Rows are points. The last column is the point's height on a tilted bowl or saddle (a function of degree 2), plus a little noise. Count its main directions that bend up, bend down and stay straight.

Points (10 x 3)
[[-0.22 -1.16  0.26]
 [ 3.14 -1.94 -1.67]
 [ 0.47  1.08  2.16]
 [-3.73 -2.72 -4.57]
 [ 2.47 -0.74  0.52]
 [ 0.46 -1.49  0.24]
 [ 0.83 -0.58  0.96]
 [ 2.17 -1.24 -0.06]
 [ 1.17 -0.12  1.38]
 [ 3.30 -1.84 -1.82]]
Directions: 0 up, 1 down, 1 straight

Points (11 x 3)
[[-0.63 -3.21 -1.99]
 [-0.58 -1.80 -0.88]
 [-0.51 -4.33 -3.34]
 [ 0.29 -1.95 -0.97]
 [ 0.86 -0.89 -0.79]
 [-0.81  1.55 -1.22]
 [ 2.21 -2.16 -2.17]
 [ 0.90 -3.25 -2.10]
 [ 1.93 -0.41 -1.51]
 [ 0.45  1.72 -1.51]
 [ 2.62  0.13 -2.38]]
Directions: 0 up, 2 down, 0 straight

Points (18 x 4)
[[-0.28 -2.09 -0.51 -1.40]
 [-0.16  0.27 -0.36  0.03]
 [ 2.01 -1.93 -1.37 -2.03]
 [ 1.93 -0.62  0.08 -0.75]
 [-2.50 -0.27  0.32 -1.40]
 [ 0.68  0.08 -1.73 -0.61]
 [-1.62  3.13 -1.69 -1.55]
 [ 1.35 -0.63 -0.96 -0.65]
 [-1.05  1.77  3.37 -1.39]
 [-0.71 -3.33  1.79 -2.67]
 [ 0.96  1.55  2.94 -1.11]
 [ 3.24  1.16 -5.16 -5.24]
 [ 0.02  4.64 -1.23 -1.61]
 [-0.12 -2.53  0.84 -1.58]
 [-0.52  1.13 -0.45  0.01]
 [ 0.05 -0.94  0.73 -0.34]
 [-2.72  0.72  4.00 -2.81]
 [ 1.01  1.22  0.58  0.10]]
Directions: 0 up, 3 down, 0 straight

Points (17 x 4)
[[-0.38 -4.38  2.22 -3.36]
 [-0.14  1.54  0.93 -0.74]
 [-1.20  0.66  0.42 -0.67]
 [-1.16  0.73 -0.44 -0.34]
 [-0.09  1.04 -2.42  0.16]
 [-1.33 -4.41 -1.46  0.30]
 [-0.32  0.22 -0.54  0.21]
 [ 4.38  3.89 -2.16 -5.80]
 [ 0.85  0.17 -1.64  0.59]
 [-3.52 -1.21 -0.05 -2.32]
 [-1.35  1.37 -0.03 -0.96]
 [ 0.72  0.76 -0.35 -0.03]
 [ 0.69 -1.40 -0.69  0.73]
 [ 1.93 -2.49  1.90 -1.97]
 [ 0.62  0.09 -0.18  0.22]
 [ 0.39 -2.05  1.85 -1.18]
 [-0.29 -5.06 -1.91  0.70]]
Directions: 0 up, 2 down, 1 straight

Points (24 x 5)
[[ 0.88 -1.65 -2.96  2.87  1.41]
 [-2.51  2.74 -1.38  1.11 -1.30]
 [ 0.36 -1.12 -5.06  3.63  3.71]
 [ 1.52  2.14  4.25  1.67 -3.44]
 [-3.49  2.30  3.78 -0.44 -2.19]
 [ 3.71 -1.80 -2.28  1.91 -0.25]
 [-1.28  5.34  0.16 -0.14 -3.20]
 [ 1.00  2.14  3.21  0.11 -2.28]
 [-1.39  1.67 -0.24 -3.75 -4.67]
 [-0.81  0.39  1.74  0.88  0.51]
 [-0.56 -1.73  0.60 -0.60 -0.26]
 [-1.04 -0.67  1.17  2.24  0.89]
 [-0.04 -1.84 -0.29 -1.44 -1.57]
 [-0.68  0.29  0.43  0.72  0.59]
 [ 1.26  1.32 -1.45 -3.27 -1.39]
 [-0.92 -0.05 -0.26  0.69  0.56]
 [ 1.67  1.34  1.37 -1.09 -1.63]
 [ 1.11 -0.69  2.12  2.66 -0.47]
 [ 0.10 -0.39  1.30 -1.59 -1.10]
 [-0.50 -1.58  3.42 -1.99  0.54]
 [-1.50  0.81 -0.99 -0.71 -0.58]
 [-0.29  0.74 -1.09 -1.92 -0.82]
 [-1.47 -1.28  0.16  0.24  0.15]
 [-0.13 -0.77  2.46  1.02  0.79]]
Directions: 1 up, 3 down, 0 straight

Points (38 x 7)
[[ 3.23 -0.24  0.32 -0.77 -0.77 -0.01 -0.99]
 [ 2.15  0.35 -1.35  1.24  0.83 -0.78 -1.13]
 [-1.40 -1.55 -1.17  0.65  1.64  0.84 -0.74]
 [ 2.13  3.95  0.52 -0.73  0.07 -1.18 -0.77]
 [-1.19 -2.83  3.56 -2.04  1.58 -1.36  2.05]
 [ 0.67  1.77  1.90 -0.31 -2.37 -1.45 -0.48]
 [ 2.35 -3.88 -1.67 -3.57 -3.81 -1.45 -6.26]
 [-1.61  0.66 -0.70 -1.29  1.85 -3.15 -2.43]
 [ 1.33 -1.10 -5.57  0.46  2.86 -1.25 -2.62]
 [ 0.60 -2.44  1.12  0.23  0.65  0.97  0.61]
 [-1.77 -2.89  0.32 -1.64 -1.23  0.50 -0.97]
 [-1.53 -2.34 -2.30  0.13  0.96  1.02 -1.18]
 [-1.72  0.38  1.82 -0.44  2.03  2.15  1.38]
 [ 1.39 -1.44 -1.77 -1.77  0.51 -1.12 -2.46]
 [ 1.08 -3.33  2.26  0.06 -1.90  1.25  0.82]
 [ 0.43 -2.49 -1.84 -3.68 -2.81 -1.00 -4.62]
 [ 3.23 -0.58  0.27  0.85  0.48 -0.94 -0.83]
 [-1.24  1.06 -0.10 -0.48  0.30 -1.85 -1.24]
 [ 2.53 -0.98  0.79  1.68 -0.33 -0.45  0.04]
 [ 1.53  2.08 -3.11  0.94 -2.66  3.66  1.34]
 [-1.26  2.55  2.37  2.47  0.68 -0.37 -0.50]
 [ 0.53  1.55 -1.15 -0.40 -0.96 -1.91 -1.10]
 [-0.78 -2.94  0.05  0.35 -0.43 -1.15 -0.94]
 [ 2.26 -2.25 -1.74 -0.03  0.01 -0.43 -1.50]
 [-0.73  2.35  1.24  0.41 -3.89 -0.18 -0.17]
 [ 2.13  2.30 -1.20  3.39  0.58 -0.70 -0.33]
 [-1.88  5.49 -1.91 -2.44 -1.79 -2.63  1.81]
 [ 1.06 -2.67  1.79 -2.44 -4.70  0.86 -2.15]
 [ 2.41  2.13 -2.43 -2.67 -1.88 -0.95 -0.77]
 [ 0.52  0.68 -2.20  0.28  3.95 -1.99 -3.02]
 [-1.37  0.63  1.58  0.96  0.71 -2.89 -0.59]
 [ 1.03  0.23 -2.76  4.81  1.79 -2.81  0.73]
 [ 0.79  1.20  0.76  1.53  1.88  0.01 -1.07]
 [-3.07 -2.18  1.76  1.96 -0.56  0.61 -0.16]
 [-1.22 -1.79  0.02 -1.20 -2.01 -1.16 -2.31]
 [-0.51  2.67 -2.57  0.12  0.35 -0.16 -0.01]
 [ 0.26  0.63 -0.51 -0.50  2.46 -1.45 -1.88]
 [ 0.71  0.85 -1.72 -0.34 -2.95 -2.76 -1.58]]
Directions: 2 up, 2 down, 2 straight
